Each row is a point. The points of each table are mixes of a few directions, plus a little noise. Count the directions of each table, and those that both share. Where both have some left over, give the other angles between the two spaces (their principal angles), to ten degrees, smallest first.

First:
[[ 29  17  17]
 [-53  23  42]
 [ 40  52  56]
 [-16 -45 -52]
 [  2 -47 -62]]
Second:
[[ 55  42  38]
 [-26 -20 -18]
 [ 16  12  11]
 [-83 -62 -58]
 [ 38  29  26]]
Directions: first 2, second 1, shared 1

First (9 x 6):
[[-58  -9  22   0 -17 -26]
 [ 37  33 -37  38 -39  40]
 [-32  27  23 -25 -19  35]
 [  4  13  54 -67  57  55]
 [ 48 -22 -42  82  -7 -41]
 [-18   9  48 -64  41  35]
 [-29  -1  72 -27  41  34]
 [  5 -13 -45  32 -31 -44]
 [ 45 -34 -94  28 -20 -87]]
Second:
[[ 11  -3  12  43  -1   5]
 [-24 -18  -5 -67  21 -40]
 [  7 -46  41 114  28 -40]
 [-24 -21  -8 -71  21 -44]
 [ 10  -1   8  38  -1   7]
 [-12 -29  13  -1  22 -40]
 [ 21  78 -42 -48 -57 100]
 [-18  10 -24 -92  -3  -6]
 [ 33  33   4  84 -32  61]]
Directions: first 4, second 2, shared 2

First, 8 rows:
[[-51 -32   7 -51  -6 -20  23 -89]
 [-60 -55   8 -43   5 -56  16  39]
 [-10 -21  12  26   5  70  -7  61]
 [ 75  71 -27  29   1 -62 -20  40]
 [-78 -62  15 -59   0 -33  27 -33]
 [-12 -23  15  25   4  84  -5  37]
 [ 56  55 -13  27  -7  24 -12 -39]
 [ 79  75 -20  39  -4  -2 -19 -15]]
Second:
[[-56  27 -14 -40 -29 -23 -24   2]
 [ 33 -54 -10  21 -25 -70 -20 -28]
 [ 11 -52 -49  -6  84  32  24 -28]
 [ 52 -19 -44  45 -37 -24 -27 -53]
 [-29  60 -24 -33  36  78 -45 -50]
 [-47  17  43 -40  52  37  36  51]
 [ 71  -8  40  61  34  59  62  38]
 [ -1   5  42   0 -55 -56 -37   2]
 [-37  26  16  -6 -61 -34  31  67]]
Directions: first 3, second 5, shared 1; angles 50, 60

First (10 x 11):
[[ -17   26   22   15   30    6    9  -28   43   19  -20]
 [ -15   36   22   21   31   15    7  -33   49   21  -45]
 [   4  -25  -10  -16  -16  -12    0   18  -29  -10   37]
 [  21   43  -11   24    3   28  -19  -16   18   -3 -104]
 [   5    8   -3    6    1    6   -3   -4    3    0  -22]
 [  23  -13  -27   -8  -27    2  -16   21  -37  -19  -10]
 [  -3   -9    1   -6   -4   -6    3    4   -6    0   17]
 [ -30  -47   19  -24    5  -32   28   10   -9   11  121]
 [ -16  -33    9  -18    0  -21   15   12  -13    3   79]
 [  29   10  -27    4  -22   14  -23   12  -23  -19  -57]]
Second (10 x 11):
[[-18 -17  19  -1  15 -14  26   3  13  12  49]
 [ 33 -11  -8  35   0   7  32  38   1 -12 -44]
 [ 42  -4 -17  36  -6  13  22  38  -5 -17 -67]
 [  5  48 -32 -33 -32  22 -87 -43 -29 -14 -62]
 [-11   7   1 -14  -2  -1 -17 -15  -2   3  10]
 [-16 -24  22   6  19 -16  39  11  17  12  54]
 [ 22 -12  -2  27   4   2  31  30   4  -6 -23]
 [ 20  13 -17   6 -12  13 -17   3 -11 -12 -48]
 [-32  -8  20 -19  12 -15   4 -18  10  16  63]
 [-47  10  15 -44   3 -12 -34 -47   2  17  68]]
Directions: first 2, second 2, shared 1; angles 90

First, 8 rows:
[[-27  22 -23  11  38  33 -23 -36 -75 -43  37   1]
 [  6 -44 -11 -14 -24 -46  21  20   9  10 -35  42]
 [-11  69 -31  -5  26  60 -41   3 -18  13 -10 -49]
 [ -4  32  -2   4  14  31 -17  -6  -6   0  11 -27]
 [ 29 -18  31  -9 -39 -30  23  35  84  46 -33  -9]
 [ -9 -40 -21  -7  -5 -33  13  -2 -33 -17 -11  48]
 [ 40 -25  73   6 -44 -33  37  25 114  42  -1 -21]
 [-26   4 -15  14  34  18 -13 -39 -76 -51  43  15]]
Second (9 x 12):
[[  -5   36   20   18   10   25  -11   18  -29   23   -9    4]
 [  -3   46   -8    2   -1   20  -17   50  -30   55  -61   13]
 [  13  -44  -20  -18  -28  -46   18  -40   29  -34   19  -14]
 [   8  -18 -121  -71   -8  -10  -23  -95   71  -77   34 -110]
 [  -1    4   23   13    0    2    4   18  -15   16   -8   21]
 [  -8    8   27   16   26   29   -3    2   -6   -7   27    6]
 [   6  -76   61   19  -15  -54   50   31   10    6    0   88]
 [   7   18   23   20  -23  -18    6   -7  -32   12   -1   -2]
 [ -14   26   -6   -2   41   55  -22   21    1    6    0   -5]]
Directions: first 3, second 4, shared 2; angles 90
